Each wall is flat, endless, passes through zero and stands at right angles to its row. A trip goes straight from one point to another. Which walls does it cross, in order?

Walls:
(1): .12,.62
(2): .26,-.38
(3): .56,.26
(4): .89,-.63
(5): .14,.10
(6): .33,.45
(7): -.27,.18
Trips:
.16,.34 to .10,-.04 => 7, 4, 2, 1
.29,-.16 to .66,-.35 => none

Walls:
(1): -.19,.13,.01,-.21,-.02,.00,.21,.42
(2): .26,.52,.46,-.11,.20,-.09,.17,-.24
(3): -.15,-.26,-.18,.12,-.13,.34,.19,-.20
(4): .63,-.04,-.46,.17,.35,-.15,.61,-.22
(5): .94,-.13,.31,-.42,.25,-.42,-.42,-.06
Trips:
.21,-.52,-.33,.24,-.49,.36,-.02,-.36 to -.04,.10,-.06,-.51,-.15,-.06,-.01,-.41 => 5, 2, 4
.38,.19,-.22,-.67,-.13,.00,.31,.40 to -.83,.30,.12,.32,.14,-.72,-.58,-.07 => 4, 5, 2, 1
-.52,-.16,-.11,-.13,-.19,-.28,.27,.05 to -.09,-.22,.23,.26,-.01,-.22,-.32,.12 => 3, 1, 5
-.17,.21,-.38,.09,.66,-.05,-.03,-.11 to -.23,.24,.19,.73,-.20,-.30,.12,-.22 => 3, 4
-.27,.05,-.14,-.08,-.55,-.14,.50,-.61 to .19,.27,-.31,-.12,.05,.16,.02,-.55 => 5
.05,.22,.17,.42,-.46,-.28,-.72,-.21 to .22,-.22,-.71,-.43,.31,-.02,.00,.37 => 2, 4, 1

Walls:
(1): .35,.43,-.75,-.12,.20,.10,.36,-.08,-.01,-.44,.11,-.21,-.15,-.30
(2): -.27,-.04,.18,.14,.09,.34,-.05,.05,.09,-.42,-.16,-.24,-.27,-.14
(3): -.11,.20,-.86,-.38,.22,.09,-.07,-.45,.08,.30,.42,-.39,.60,-.18
(4): -.02,-.12,.34,.04,.34,.25,.11,-.38,-.17,-.60,.29,-.07,.04,-.42
(5): -.22,-.24,.18,.44,.09,-.71,-.33,.74,.41,-.19,-.51,.16,.01,-.19
(6): .13,.04,-.11,-.26,-.86,-.72,-.15,.55,.06,.23,.01,-.11,.08,.04
(7): -.20,.09,-.32,-.27,-.03,.10,.04,.20,-.47,.24,-.04,-.42,-.37,.24
(8): -.74,-.11,.62,-.07,-.43,-.01,.03,-.15,-.47,.17,-.24,.01,-.34,.22
Trips:
-.31,.44,.26,.01,-.05,.78,.01,-.26,.01,.57,.22,.67,.01,-.10 to -.22,-.54,-.74,.40,.19,.50,-.21,.34,.16,-.30,.08,-.39,-.39,-.32 => 2, 7, 1, 8, 5
-.12,.05,-.31,-.11,-.20,.64,.28,.28,.11,-.52,.44,.31,-.63,-.21 to .33,-.27,.30,-.01,.10,-.13,.13,-.39,-.82,.63,-.03,.66,.19,.25 => 8, 2, 1, 4, 7
.02,-.10,-.29,.68,.88,-.03,-.45,.28,.28,-.44,-.06,-.94,.41,.53 to .02,-.04,-.16,-.70,-.28,.35,.70,.16,.02,.04,.20,.04,.09,.00 => 5, 2, 6, 4
-.89,.19,-.31,-.31,.36,.04,-.33,-.16,-.01,.69,-.26,-.07,-.61,.77 to -.43,-.19,.06,.28,-.54,-.65,.54,.00,-.62,.10,-.08,-.28,.76,-.05 => 2, 6, 5
-.27,.05,.00,-.36,.43,.10,-.24,-.66,-.10,.39,.57,.13,.21,-.52 to -.18,.20,.13,-.56,-.41,-.33,.33,.11,.05,-.69,-.16,-.37,.43,-.04 => 8, 6, 2, 5
.39,.35,-.13,-.62,-.46,-.39,-.26,-.07,.15,-.07,.00,.26,-.80,.45 to -.31,.16,-.37,-.06,.07,.22,.39,-.06,.93,-.35,.32,-.19,.25,-.55 => 8, 3, 7, 2, 4, 6

Walls:
(1): -.43,-.36,-.42,-.36,.13,-.33,.28,.14,-.38,.27,-.05,-.12,-.30,.37,-.04,-.34,.46,-.02,-.03,-.23,.82,-.08,-.11,-.12,-.38,.01,-.25,-.52,-.31,-.43,.30,.18
(2): -.23,.04,.38,.08,-.29,.24,.23,.46,.23,.08,.21,.03,.38,-.05,.12,.39,.01,.22,.22,-.32,.24,-.19,.56,.29,.20,-.10,-.41,.04,.73,-.04,.63,.18
(3): .25,.08,.13,-.03,-.33,-.13,-.29,.11,-.46,.27,-.27,.37,-.04,-.10,-.16,.34,.21,-.05,.31,.34,.15,-.45,.66,-.34,-.04,-.13,.00,-.58,.14,.19,.00,-.23
(4): .32,-.17,-.44,-.03,.21,.22,.31,.26,-.16,.57,-.37,.19,.22,-.16,-.13,-.04,-.07,-.27,-.29,.05,-.43,.43,-.05,.14,.02,.30,-.03,-.18,-.19,.16,-.42,.46
(5): -.11,-.16,.26,.09,.08,.34,-.37,.15,.08,-.19,.24,-.13,.30,-.75,-.04,.22,-.05,.05,-.47,-.30,-.46,-.46,.26,-.15,-.11,-.40,-.55,-.33,-.11,.09,.38,-.50
(6): -.12,.34,.60,-.03,.05,-.34,-.52,-.26,-.05,-.45,-.38,-.38,-.15,-.09,-.10,-.26,.08,.05,.24,.14,-.04,.63,-.21,.09,.25,-.11,.24,-.37,.03,-.13,-.31,.23
(7): .35,.30,-.46,-.04,.42,.85,.04,-.28,-.08,-.05,.43,.15,.38,-.28,.35,.00,-.17,-.40,.80,-.78,.14,-.49,.17,.05,-.37,-.44,.06,.57,-.23,.18,.58,.13
Trips:
-.28,.37,-.26,.41,.03,.08,-.26,-.47,.06,.21,-.20,-.11,-.59,-.10,.49,.00,.09,.05,.57,.16,-.08,-.30,-.31,-.03,-.33,-.77,-.13,-.30,-.06,-.05,.04,-.43 to .75,-.12,.16,.20,-.05,.16,.79,-.02,-.10,-.02,.17,.85,.10,.31,.05,-.06,-.51,.00,.01,.05,.43,-.34,.29,-.02,.59,-.17,-.35,.29,.50,.13,-.10,.25 => 6, 1, 2, 5, 4
.26,.48,-.18,.10,.63,.04,-.14,-.23,-.54,.19,-.52,-.37,-.17,-.06,-.04,.16,-.13,.31,-.11,.21,.08,-.15,.51,.02,.39,-.34,.12,-.03,-.17,-.14,.19,-.55 to .17,.42,-.04,.33,-.12,-.12,-.51,-.10,-.49,.27,-.02,.17,-.32,.39,-.01,.60,.05,.01,.04,-.50,.27,.18,.31,-.17,.11,-.05,-.30,.21,-.15,.11,-.44,-.24 => 5
